Every row gives one point. The window is the flat piece filled in between its corners: a triangle in 3 columns, a solid with four corners in 4, and so on. A path goes straight from each point to the next, and from the last back to the first. After which points does the path pass through the window?
In the rows, zero is written as 100.

Window (3 x 3)
5 137 90

121 104 99

168 120 57
Path:
(1): 110 110 53
(2): 116 168 95
(3): 111 131 107
(4): 115 87 87
(5): 67 97 84
(6): 102 146 110
(7): 37 153 107
(8): 33 96 68
Through the window after points: 3, 5, 7

Window (4 x 4)
124 53 128 85

88 142 89 68

66 104 81 53

111 73 123 175
Path:
(1): 78 61 157 128
(2): 136 60 93 195
(3): 113 93 67 76
(4): 47 178 127 62
(5): 71 105 103 18
(6): 89 96 60 49
(7): 106 123 40 36
(8): 62 80 140 94
(9): 61 127 124 66
(10): 89 155 57 77
(11): 107 92 71 105
(12): 76 143 143 90
(13): 76 141 143 110
(14): 80 47 56 50
(15): 114 125 63 71
(16): 82 126 111 76
Through the window after points: 3, 7, 11, 15

Window (8 x 8)
39 132 78 99 81 117 74 73

129 75 81 85 63 76 150 113

87 149 35 120 75 116 57 89

115 150 195 140 113 133 67 31

75 105 74 149 33 121 84 118

105 102 93 109 75 114 119 160

144 47 80 138 130 122 101 100

143 40 74 56 84 70 91 125
Path:
(1): 134 71 82 95 93 120 99 103
(2): 130 116 84 116 69 173 101 86
(3): 113 104 98 124 92 92 81 100
(4): 118 69 86 109 134 74 109 108
(5): 137 87 101 50 21 131 75 123
(6): 126 100 102 85 71 138 96 101
(7): 92 110 89 121 69 85 91 104
(8): 94 71 73 107 71 67 80 122
Through the window after points: 8

Window (11 x 11)
111 55 113 88 51 87 126 113 88 82 68

122 141 111 113 88 78 109 88 59 58 95

41 56 111 159 108 119 71 144 85 61 109

105 103 97 104 108 54 118 101 61 117 59

195 88 167 71 75 106 47 115 130 156 116

132 104 71 89 76 104 143 130 129 125 103

109 159 74 96 53 77 53 124 116 101 138

74 135 100 30 61 143 183 94 91 137 63

119 110 42 126 163 110 31 40 66 129 56

115 120 112 64 94 71 123 124 90 61 59

104 67 91 91 95 55 153 81 147 111 80
Path:
(1): 83 98 103 116 73 98 101 115 123 106 82
(2): 121 64 87 86 135 97 62 115 59 109 116
(3): 113 107 77 82 96 90 82 96 90 106 115
(4): 105 151 108 123 82 76 108 117 106 94 26
(5): 109 140 94 132 81 101 157 88 107 94 26
(6): 101 62 110 18 84 86 98 114 87 111 129
(7): 106 59 43 85 91 90 92 86 66 71 139
(8): 117 115 129 111 79 93 122 121 115 141 57
(9): 133 102 100 157 65 94 84 79 135 110 63
(10): 71 80 90 47 135 68 126 106 67 94 96
(11): 79 38 60 66 132 64 86 75 50 148 114
(12): 139 169 134 123 64 102 112 115 123 51 37
(13): 101 105 112 106 56 93 119 119 103 101 72
(14): 152 98 88 37 129 60 123 90 73 97 135
(15): 127 93 96 56 105 71 127 98 93 92 95
(16): 95 95 117 141 69 96 104 103 124 149 59
Through the window after points: 3, 5, 15

Window (14 x 14)
78 75 83 91 112 38 120 101 86 106 127 86 110 136

63 183 43 115 86 80 70 70 68 140 71 64 61 115

151 139 93 146 62 115 108 124 116 92 121 96 139 81

78 131 66 92 94 69 120 150 88 97 151 74 16 145

80 61 64 54 106 102 82 138 73 68 84 104 67 117

158 110 156 67 112 105 81 126 174 92 119 94 144 124

85 104 63 64 85 105 93 85 71 79 115 25 90 95

136 93 124 119 136 143 105 75 195 101 123 118 80 108

99 116 77 48 69 82 114 133 90 157 87 51 95 50

63 170 80 144 16 87 35 47 77 105 128 108 45 67

124 88 151 140 85 114 94 146 154 80 90 56 106 88

140 129 54 139 23 70 40 65 122 87 95 85 47 77

158 93 164 67 82 125 139 57 152 93 65 109 122 125

48 75 51 97 61 114 94 109 104 120 127 66 111 184
Path:
(1): 50 135 61 102 74 80 71 81 123 36 95 125 84 128
(2): 87 158 101 87 93 96 123 116 181 33 74 72 101 130
(3): 111 87 103 93 89 109 95 105 88 121 110 76 95 105
(4): 115 120 103 116 62 102 89 100 76 124 128 89 82 121
(5): 71 139 64 111 69 69 79 84 142 69 96 91 94 48
(6): 75 130 93 93 70 104 111 99 144 78 116 101 118 106
(7): 127 109 86 97 76 97 85 96 86 123 108 76 82 109
(8): 107 112 114 125 80 99 71 95 70 134 110 71 80 104
(9): 110 125 83 91 77 103 97 117 143 77 106 89 77 103
(10): 70 139 57 87 97 62 112 119 142 87 84 70 100 82
(11): 139 73 124 81 68 146 75 79 52 113 118 66 80 123
(12): 156 99 84 95 69 94 104 113 89 158 135 37 64 101
Through the window after points: 4, 10

Window (14 x 14)
73 142 90 100 133 48 158 140 122 65 50 77 114 75

27 138 56 108 82 115 39 105 137 74 160 83 43 97

169 138 23 98 143 95 143 91 78 48 187 195 125 80

47 159 140 54 135 116 87 33 77 131 124 70 125 33

123 50 69 131 75 111 99 64 138 109 105 63 60 123

88 122 103 168 72 105 67 80 79 88 148 87 32 110

126 99 43 157 109 126 107 109 106 125 67 59 125 137

106 80 40 125 41 118 135 113 76 90 158 114 94 131

97 54 141 166 64 68 80 91 106 107 94 172 147 116

75 118 126 61 144 129 146 113 105 90 39 84 116 159

138 94 73 126 61 87 69 109 105 61 141 67 106 139

118 70 119 167 79 102 117 114 140 132 148 94 113 155

67 160 168 99 86 153 90 60 128 99 82 82 118 33

148 164 164 74 96 82 82 83 102 183 64 142 133 10
Path:
(1): 104 154 109 82 108 77 127 51 108 99 73 96 117 121
(2): 119 141 97 120 74 87 122 75 103 86 101 105 100 146
(3): 88 56 69 118 127 98 88 137 110 106 119 89 117 79
(4): 94 79 114 107 125 133 83 147 85 121 153 71 115 53
(5): 101 148 81 115 81 77 115 74 108 71 95 138 112 129
(6): 103 137 94 156 50 65 119 31 112 117 164 108 117 143
(7): 78 111 116 87 130 125 63 119 110 89 78 84 101 58
(8): 76 90 106 113 127 115 108 148 78 116 91 96 89 89
(9): 103 131 114 109 84 74 120 56 137 72 83 109 137 131
(10): 77 158 49 116 15 67 105 60 132 114 100 115 108 125
(11): 99 82 107 123 140 105 86 129 95 83 134 96 85 96
(12): 86 93 106 135 113 163 90 137 105 131 112 116 110 43
Through the window after points: 8

Window (14 x 14)
59 144 95 61 116 87 146 134 34 64 72 110 160 93

53 154 96 108 79 18 107 98 82 103 93 109 111 71

147 94 83 156 99 66 74 90 166 84 127 132 92 78

115 79 121 5 126 84 68 62 78 124 97 80 32 116

35 162 64 88 120 93 118 122 70 77 112 106 86 64

67 158 138 118 112 63 100 105 119 69 121 143 90 111

35 116 107 66 115 103 102 88 64 86 53 45 96 117

103 96 122 75 34 153 102 105 88 112 97 97 94 73

133 65 108 65 91 135 119 5 106 132 141 97 62 122

80 42 141 8 101 97 107 22 115 70 72 92 37 74

52 134 79 77 90 30 127 129 156 59 124 117 105 123

79 162 71 96 89 107 131 114 99 109 44 142 112 101

105 22 117 97 92 136 120 92 41 165 67 109 39 97

106 116 121 88 121 131 161 117 88 161 77 82 100 74
Path:
(1): 65 77 88 73 134 93 69 52 133 106 125 122 108 120
(2): 40 89 81 72 130 88 85 95 136 83 122 136 155 69
(3): 81 147 98 81 88 70 137 115 86 93 92 85 57 112
(4): 114 111 106 101 84 95 123 75 87 105 97 109 49 89
(5): 51 108 102 65 109 88 93 92 110 106 110 101 95 91
(6): 58 107 91 84 110 92 96 103 120 131 92 118 84 94
(7): 116 112 112 86 89 91 121 70 70 75 98 96 66 89
(8): 114 115 98 94 99 108 104 82 92 78 90 95 70 107
(9): 73 87 103 89 104 72 109 75 126 128 122 118 122 84
(10): 75 89 126 62 94 102 95 77 93 119 91 106 98 88
(11): 125 117 86 62 85 104 122 91 106 66 82 98 31 97
(12): 99 136 123 44 85 112 146 109 35 102 56 84 23 71
(13): 66 94 100 83 106 99 110 84 114 113 97 109 134 106
(14): 39 149 138 95 137 87 72 101 108 149 130 150 101 60
(15): 101 112 105 100 91 82 120 89 105 77 99 107 83 112
(16): 105 109 108 76 93 83 128 85 97 99 98 98 65 98
Through the window after points: 2, 8, 10, 14

Window (14 x 14)
131 73 98 105 146 70 118 119 108 124 120 149 159 103

121 66 92 133 118 121 133 69 147 109 156 76 178 80

155 149 76 110 86 67 63 50 85 104 96 79 88 91

102 91 93 79 117 112 99 70 132 70 91 51 126 41

84 105 54 124 73 83 94 62 120 66 71 73 168 159

108 73 111 88 63 82 112 121 94 186 58 75 144 120

149 47 121 85 73 131 129 127 89 109 57 70 81 108

117 138 95 73 86 92 160 90 111 109 81 102 93 127

126 60 106 75 72 77 84 91 142 134 101 76 86 66

106 138 86 104 101 104 80 116 119 44 145 113 170 98

59 47 73 96 134 111 51 120 71 60 149 85 125 102

123 84 94 195 115 94 132 124 96 87 110 95 105 102

80 128 140 110 103 83 86 84 90 85 122 164 152 137

96 68 77 104 131 130 48 108 120 112 109 92 109 88
Path:
(1): 130 99 71 72 75 113 120 82 94 102 82 147 145 70
(2): 108 67 69 99 83 103 115 88 89 120 95 90 129 84
(3): 123 92 116 97 108 92 89 103 115 108 92 81 102 111
(4): 138 80 104 88 139 70 89 85 166 115 117 61 138 117
(5): 98 79 87 113 67 122 106 88 92 99 106 97 113 54
(6): 104 114 73 94 67 94 132 83 112 107 86 109 120 71
(7): 120 87 124 85 138 102 100 97 118 97 103 56 122 128
(8): 123 123 129 86 92 73 84 114 99 125 104 54 106 137
(9): 118 107 69 114 90 92 105 70 104 94 89 101 122 99
(10): 103 66 66 109 58 88 95 90 103 110 99 111 117 105
(11): 144 106 159 99 148 89 110 123 139 132 103 49 120 96
(12): 111 118 106 90 125 103 90 85 113 102 97 54 120 112
(13): 99 53 69 140 53 109 104 110 107 86 103 131 111 80
(14): 79 81 67 95 94 92 99 98 82 81 101 153 108 59
(15): 126 105 109 120 100 93 97 95 113 115 113 79 136 138
(16): 113 98 107 95 99 83 115 98 125 114 102 74 98 111
Through the window after points: 4, 6, 8, 16

Window (14 x 14)
93 115 93 93 118 90 140 100 107 104 101 109 119 133

130 93 133 112 106 72 126 136 82 102 129 118 92 107

5 77 91 104 83 120 86 139 60 104 79 98 167 106

130 110 96 125 68 67 112 78 134 110 56 109 80 72

89 139 103 95 102 88 101 56 106 88 105 109 93 107

99 133 91 96 124 64 113 115 96 87 87 116 81 119

96 111 112 77 72 102 109 102 117 101 92 76 74 104

97 119 60 94 112 108 103 98 99 102 119 114 89 128

102 83 86 102 101 100 91 60 135 81 61 74 81 89

113 114 111 115 116 123 121 80 95 118 69 107 63 104

78 117 76 89 117 133 114 114 115 69 91 117 110 93

130 100 91 63 108 99 108 93 90 106 85 96 103 88

115 94 99 62 90 97 114 79 95 83 92 126 82 130

86 78 123 93 122 83 92 143 100 141 92 144 130 103
Path:
(1): 107 126 90 115 89 111 95 96 88 93 79 101 103 130
(2): 90 102 91 77 113 93 124 84 111 94 103 104 83 85
(3): 77 99 95 96 96 93 111 100 102 98 97 117 88 104
(4): 121 126 102 109 116 97 89 91 115 98 79 84 119 117
(5): 116 116 109 101 91 91 99 107 94 101 74 107 106 132
(6): 93 94 95 95 112 86 118 87 107 102 98 107 75 85
(7): 80 99 90 81 117 79 142 87 69 125 93 95 67 99
(8): 123 103 111 100 81 123 78 123 135 76 87 115 129 118
(9): 107 116 111 97 94 90 104 113 103 95 91 107 98 113
(10): 86 111 71 89 136 74 129 87 97 107 86 115 69 103
(11): 77 107 65 71 149 70 127 110 97 92 99 141 79 89
(12): 121 106 124 108 76 118 97 94 98 113 80 85 108 114
Through the window after points: 9, 11

Window (14 x 14)
49 138 150 90 116 107 115 161 79 84 53 88 144 109

45 99 94 163 101 62 59 177 106 129 68 140 115 99

99 63 105 104 48 97 79 62 136 188 82 136 67 52

134 113 109 130 145 32 85 102 82 122 90 98 42 109

135 92 69 125 156 94 82 81 44 52 29 106 134 124

105 103 62 74 91 98 62 78 117 146 99 147 104 116

134 88 92 80 165 90 125 115 83 156 91 88 121 66

80 74 20 71 104 99 150 73 90 170 98 63 130 140

100 108 31 121 138 90 92 146 166 28 85 94 111 58

71 149 73 90 119 98 100 93 73 45 131 62 133 29

115 120 81 104 122 87 52 30 153 135 130 37 99 72

99 148 51 142 69 156 27 129 105 114 93 5 74 74

115 56 33 56 72 42 52 86 159 150 106 63 114 108

109 98 137 112 59 100 83 79 102 102 139 120 138 108
Path:
(1): 104 193 73 130 53 111 113 136 108 159 70 127 92 59
(2): 83 60 77 88 128 74 69 84 119 79 106 64 121 109
(3): 83 40 112 103 149 120 75 156 112 115 90 72 82 91
(4): 90 183 59 132 41 56 74 74 117 142 106 106 122 81
(5): 123 150 64 119 113 53 111 82 93 97 61 112 112 116
(6): 104 64 83 105 131 120 65 103 86 83 83 92 125 84
(7): 80 74 87 119 132 122 44 131 91 98 108 29 70 73
(8): 121 150 65 116 83 93 69 67 133 135 97 70 105 88
Through the window after points: 5, 7

Window (14 x 14)
111 101 111 145 131 156 103 137 141 94 117 98 78 110

138 106 109 107 78 132 25 148 106 105 175 109 85 109

113 107 113 116 5 151 107 106 84 104 154 126 115 159

83 113 79 83 113 90 103 36 88 32 162 105 130 99

99 115 61 41 94 91 135 54 114 108 114 84 99 73

124 67 51 109 139 113 79 52 167 140 151 150 101 95

92 59 109 108 125 109 128 102 83 99 95 62 119 181

61 88 135 130 136 93 97 89 109 89 51 58 130 62

146 140 112 103 105 101 98 106 96 140 149 87 98 61

92 113 110 79 122 126 146 130 114 57 109 90 161 27

103 90 97 90 90 37 166 88 115 108 132 110 75 95

124 164 134 119 60 50 84 106 132 126 57 99 128 101

150 96 111 87 66 79 87 30 114 60 125 106 109 110

133 111 91 139 112 111 67 134 89 100 100 118 95 77
Path:
(1): 136 104 114 83 143 129 80 90 128 95 106 142 96 82
(2): 99 116 116 75 127 106 90 81 95 106 142 105 100 92
(3): 139 109 60 156 60 83 121 85 122 69 121 83 139 83
(4): 101 82 91 129 88 40 96 109 119 75 123 32 146 77
(5): 102 129 135 87 96 151 118 89 93 98 91 135 95 103
(6): 93 105 135 48 118 109 82 97 87 109 103 122 92 103
(7): 122 114 104 138 80 99 105 108 127 108 101 87 115 102
(8): 116 100 88 120 77 123 105 109 104 83 122 58 114 104
(9): 109 89 110 103 132 112 96 87 116 97 132 123 94 107
(10): 82 90 124 61 130 102 126 88 78 105 95 101 114 131
(11): 121 70 86 151 93 104 109 107 115 92 118 59 112 150
(12): 126 108 104 143 65 101 105 105 126 103 135 91 108 114
(13): 103 109 123 94 95 118 90 106 87 101 112 119 111 103
(14): 89 96 136 63 103 119 118 83 114 112 120 122 87 96
(15): 131 108 53 154 100 44 107 96 107 66 101 53 142 72
(16): 87 98 77 132 88 57 105 92 86 83 128 47 123 101
Through the window after points: 2, 10, 14

Window (14 x 14)
93 101 91 85 107 86 106 26 121 72 89 97 125 74

37 179 126 106 103 128 153 86 82 42 99 90 136 32

99 95 102 84 116 70 97 82 89 138 110 119 67 57

126 97 99 155 127 78 98 79 94 101 100 86 103 82

119 181 138 76 113 106 138 102 119 111 109 102 103 122

109 77 103 85 130 65 91 61 115 113 100 148 164 80

122 154 64 100 92 125 132 71 82 102 99 117 136 80

54 55 60 69 143 35 141 104 162 122 180 92 125 181

82 97 97 118 118 130 93 100 129 129 94 113 76 106

133 98 68 72 195 90 89 91 59 79 103 105 88 53

124 63 85 127 90 80 108 104 100 98 64 129 79 125

72 112 132 136 55 128 99 137 128 20 140 48 98 34

80 120 83 54 159 74 72 101 56 110 119 75 111 107

106 128 85 95 125 75 90 117 121 126 64 97 88 58
Path:
(1): 95 83 109 80 110 130 103 100 93 117 97 52 106 91
(2): 108 35 70 98 118 88 186 62 141 137 112 59 125 91
(3): 85 181 110 87 126 74 39 137 101 89 94 141 82 105
(4): 94 121 83 102 112 86 107 81 97 87 114 119 113 98
(5): 128 78 125 78 132 124 126 85 88 124 79 76 107 19
(6): 121 118 106 77 149 93 142 94 104 125 87 90 136 76
(7): 65 115 62 129 79 98 54 78 108 44 123 123 82 104
(8): 117 115 93 106 133 70 67 90 130 73 141 137 110 94
(9): 65 105 100 67 134 92 119 101 69 120 83 56 100 82
(10): 99 92 95 61 111 98 139 80 85 122 109 75 122 96
(11): 106 111 94 118 116 88 95 87 108 89 101 124 101 92
(12): 87 143 74 89 144 79 80 59 102 94 120 123 107 90
(13): 120 83 106 98 112 121 132 133 70 107 86 64 107 77
(14): 114 107 98 57 98 116 137 103 89 127 107 42 117 82
(15): 86 141 96 98 160 69 80 89 97 82 116 137 99 111
(16): 101 159 85 130 136 45 113 103 100 62 121 169 99 68
Through the window after points: 2, 12, 14

Window (14 x 14)
128 92 52 91 96 107 75 84 61 83 136 93 98 92

88 97 114 88 138 119 83 89 59 90 120 124 106 103

152 124 133 58 100 63 169 127 83 94 71 80 75 135

122 90 114 82 83 136 134 54 90 62 126 99 98 68

108 46 98 113 93 101 98 95 96 75 93 120 78 117

13 189 195 181 21 62 93 57 108 131 88 42 191 66

137 105 90 107 107 141 101 70 96 116 105 117 69 116

96 67 76 109 135 94 131 54 79 116 106 72 96 117

118 120 93 96 127 86 146 115 119 74 35 94 98 95

135 106 97 118 139 99 140 141 108 67 106 92 141 159

103 89 88 95 117 87 119 102 120 114 135 126 84 88

94 97 74 41 76 102 111 74 89 129 99 152 119 134

134 96 88 114 130 74 82 47 79 77 135 140 124 123

103 92 95 65 123 102 102 57 130 72 105 47 53 121
Path:
(1): 58 114 117 117 86 94 151 82 89 72 85 96 103 114
(2): 116 122 78 75 134 103 148 103 93 56 117 112 32 132
(3): 131 96 135 85 84 73 116 89 97 117 69 66 134 104
(4): 151 111 128 88 120 92 101 100 112 90 103 93 141 144
(5): 100 97 74 119 126 100 140 109 94 69 107 97 100 123
(6): 97 129 67 85 113 107 142 108 77 94 105 152 63 129
(7): 131 74 129 97 110 72 105 78 115 102 117 70 120 89
(8): 119 109 115 116 97 85 82 86 110 108 90 91 124 91
Through the window after points: 2, 4, 6, 8

Window (14 x 14)
124 99 94 86 81 94 110 78 134 108 144 114 92 129

117 110 105 136 112 97 97 83 86 94 122 90 106 70

99 116 79 94 112 98 120 128 82 119 93 99 97 83

83 120 76 91 117 105 80 97 146 98 80 104 60 105

96 85 100 104 100 101 131 95 63 125 93 83 75 95

100 90 114 86 74 127 109 103 79 93 92 85 93 87

67 109 78 122 94 96 135 113 126 91 115 66 83 79

98 93 61 122 84 106 120 94 97 126 116 116 98 89

92 93 108 92 99 111 81 98 98 129 119 92 99 98

70 126 92 113 87 74 102 75 94 96 116 97 99 77

55 89 120 131 79 72 129 116 109 104 86 120 103 98

103 62 68 102 107 79 81 122 90 76 111 84 104 94

72 105 96 117 113 98 75 113 88 73 118 113 90 116

92 118 110 87 121 150 102 46 113 53 81 5 139 113
Path:
(1): 102 103 91 133 89 90 97 112 94 104 116 79 103 118
(2): 84 87 93 82 101 108 114 83 90 88 110 107 98 71
(3): 94 84 80 83 137 115 107 97 123 86 112 115 83 92
(4): 95 132 103 114 57 87 86 90 115 116 96 79 86 121
(5): 131 122 98 140 89 82 90 121 90 112 94 91 101 105
(6): 57 85 86 81 101 107 112 72 121 83 129 103 96 90
(7): 75 91 104 109 101 94 119 99 95 103 100 104 92 81
(8): 90 109 98 125 84 89 114 113 107 103 95 89 108 112
(9): 105 108 90 129 93 102 95 96 103 124 91 60 102 95
(10): 70 97 84 87 113 94 125 96 104 79 139 136 89 90
(11): 96 51 106 76 124 107 90 91 110 108 127 107 121 82
(12): 92 114 98 110 88 107 104 98 88 102 99 84 86 100
Through the window after points: 3, 7, 11

Window (14 x 14)
72 120 81 102 109 69 110 52 56 71 102 99 101 85

68 52 91 108 50 86 38 110 96 98 118 137 85 77

116 159 79 76 136 101 130 144 73 133 114 42 118 88

88 101 153 85 119 120 22 128 138 122 81 104 75 99

83 80 77 130 86 108 61 51 95 123 140 103 64 86

112 73 101 96 125 162 38 126 114 107 87 59 121 41

100 48 131 105 105 75 35 112 127 104 99 69 88 128

65 82 119 116 115 122 47 134 131 156 57 65 125 83

122 126 101 105 82 75 106 53 72 108 134 117 139 115

97 135 118 129 128 135 153 115 54 97 134 70 126 108

115 79 100 106 65 99 105 71 70 111 82 107 71 93

119 146 110 135 101 64 151 89 96 92 126 83 107 71

94 125 122 59 130 65 184 81 70 127 140 77 126 71

82 82 84 105 66 118 83 78 145 80 107 109 90 125
Path:
(1): 79 121 118 106 49 130 75 96 100 109 122 38 128 80
(2): 78 113 92 106 79 99 88 81 84 98 115 81 87 89
(3): 95 97 106 105 126 96 98 92 99 98 92 101 122 95
(4): 103 93 94 112 121 116 90 99 110 108 119 105 87 90
(5): 44 96 128 84 39 70 37 93 99 111 92 59 132 100
(6): 107 108 125 119 5 99 46 51 121 91 86 54 96 138
(7): 90 80 96 90 143 91 94 115 98 116 110 106 98 76
(8): 96 65 98 100 122 69 80 93 97 111 112 131 75 98
Through the window after points: 2, 8

Window (14 x 14)
111 148 86 135 128 63 81 127 123 132 138 69 97 107

95 43 50 140 119 90 88 131 99 114 107 117 52 69

60 125 99 151 120 88 101 136 119 151 100 125 33 134

111 131 51 139 139 80 113 128 5 172 83 66 117 87

127 59 72 83 109 106 103 87 118 158 118 113 75 152

119 109 124 101 111 53 96 114 81 126 95 116 96 56

108 93 145 98 183 151 112 15 179 139 32 62 45 132

48 99 105 179 118 76 88 41 106 112 102 119 77 69

100 93 125 127 138 104 65 97 55 131 124 58 34 105

83 111 77 86 52 49 184 46 171 27 185 101 43 43

56 104 53 42 135 57 89 134 85 151 50 89 143 118

75 98 72 135 99 137 60 88 98 86 95 154 48 73

67 112 96 110 145 106 69 127 108 179 132 126 66 70

82 92 162 100 91 126 121 100 150 103 131 72 94 71
Path:
(1): 75 101 110 106 146 84 88 113 79 111 88 126 97 136
(2): 96 104 78 99 114 80 89 109 101 152 106 64 74 67
(3): 90 79 68 90 76 90 89 86 130 164 114 77 70 72
(4): 92 128 127 104 172 96 121 127 92 70 92 117 90 118
(5): 84 98 81 90 169 84 93 153 83 114 129 136 75 104
(6): 77 115 102 134 102 96 88 82 124 161 115 96 67 67
(7): 79 128 103 103 78 79 74 72 89 123 86 83 55 63
(8): 91 80 101 143 145 83 114 100 116 128 123 127 93 100
(9): 71 109 102 109 152 77 87 136 91 111 109 116 87 110
(10): 115 110 75 114 83 96 115 57 143 165 89 78 78 70
(11): 105 165 68 82 61 61 89 129 83 170 50 30 94 76
(12): 98 98 75 146 161 95 111 111 39 147 114 107 98 91
Through the window after points: 1, 5, 7, 11

Window (14 x 14)
92 120 69 43 98 116 85 100 142 61 138 86 90 80

107 132 76 47 130 70 100 99 91 107 105 89 81 95

99 111 116 77 78 70 74 67 127 101 144 80 91 77

87 139 144 83 108 116 77 137 111 97 82 144 119 138

71 161 80 109 99 76 130 104 95 104 139 67 101 82

129 128 102 91 60 128 62 113 115 79 50 118 92 135

88 105 86 102 114 99 108 117 123 118 121 103 63 110

130 134 61 56 115 128 89 56 111 103 144 111 101 114

90 51 74 55 139 140 130 70 5 110 104 94 113 123

88 122 93 60 97 115 98 87 125 140 110 55 103 90

97 157 148 94 88 123 115 95 138 69 34 140 77 142

100 115 110 83 79 89 124 121 129 111 77 147 127 102

142 118 157 114 116 123 103 130 131 82 49 130 128 109

59 69 43 90 167 123 102 45 32 108 65 96 125 132
Path:
(1): 67 101 78 65 146 126 82 66 62 115 90 116 90 83
(2): 138 155 84 47 137 145 116 112 71 145 104 159 70 69
(3): 78 96 103 98 80 75 66 75 136 56 102 51 111 145
(4): 101 86 90 76 125 84 127 86 91 88 84 91 80 177
(5): 66 136 92 94 117 149 70 72 84 108 75 129 136 56
(6): 89 134 91 95 96 124 77 118 90 109 104 96 97 72
(7): 105 103 106 63 107 94 104 77 123 96 114 106 98 133
(8): 100 91 59 100 115 104 122 78 94 88 84 74 141 161
Through the window after points: 4, 6, 8

Window (14 x 14)
93 137 85 112 81 92 76 136 94 144 105 90 98 75

121 153 97 113 113 102 96 94 169 132 125 87 88 112

133 128 108 125 78 114 100 88 102 171 90 72 99 107

83 59 81 136 130 126 92 102 123 143 101 96 101 84

87 127 81 117 100 109 133 127 85 118 75 76 87 78

172 100 121 80 130 102 106 86 67 54 140 67 74 103

66 119 128 108 107 118 77 90 100 111 61 84 97 91

34 128 142 107 101 107 122 66 81 105 102 80 114 129

88 99 112 56 156 84 127 136 81 105 90 114 127 111

132 110 65 118 122 98 74 65 88 107 88 91 107 85

68 127 114 100 72 69 115 68 123 93 115 145 34 55

114 108 93 117 80 82 91 121 124 136 93 66 86 127

116 117 109 142 86 96 88 100 119 131 83 90 141 87

66 64 63 43 88 143 100 152 195 118 120 121 100 122
Path:
(1): 91 94 96 79 130 93 91 61 123 116 102 80 121 54
(2): 96 141 114 134 83 117 118 127 78 113 96 103 79 144
(3): 100 121 89 133 95 101 122 121 89 111 98 123 79 110
(4): 76 117 98 82 98 101 110 95 119 117 87 68 86 58
(5): 88 133 96 90 83 98 109 97 99 151 89 60 103 83
(6): 114 110 100 129 98 103 105 108 112 116 96 105 79 105
(7): 93 142 85 135 104 133 100 133 84 142 104 111 115 128
(8): 115 94 117 70 90 59 89 84 123 126 87 60 82 54
Through the window after points: 3, 5, 7
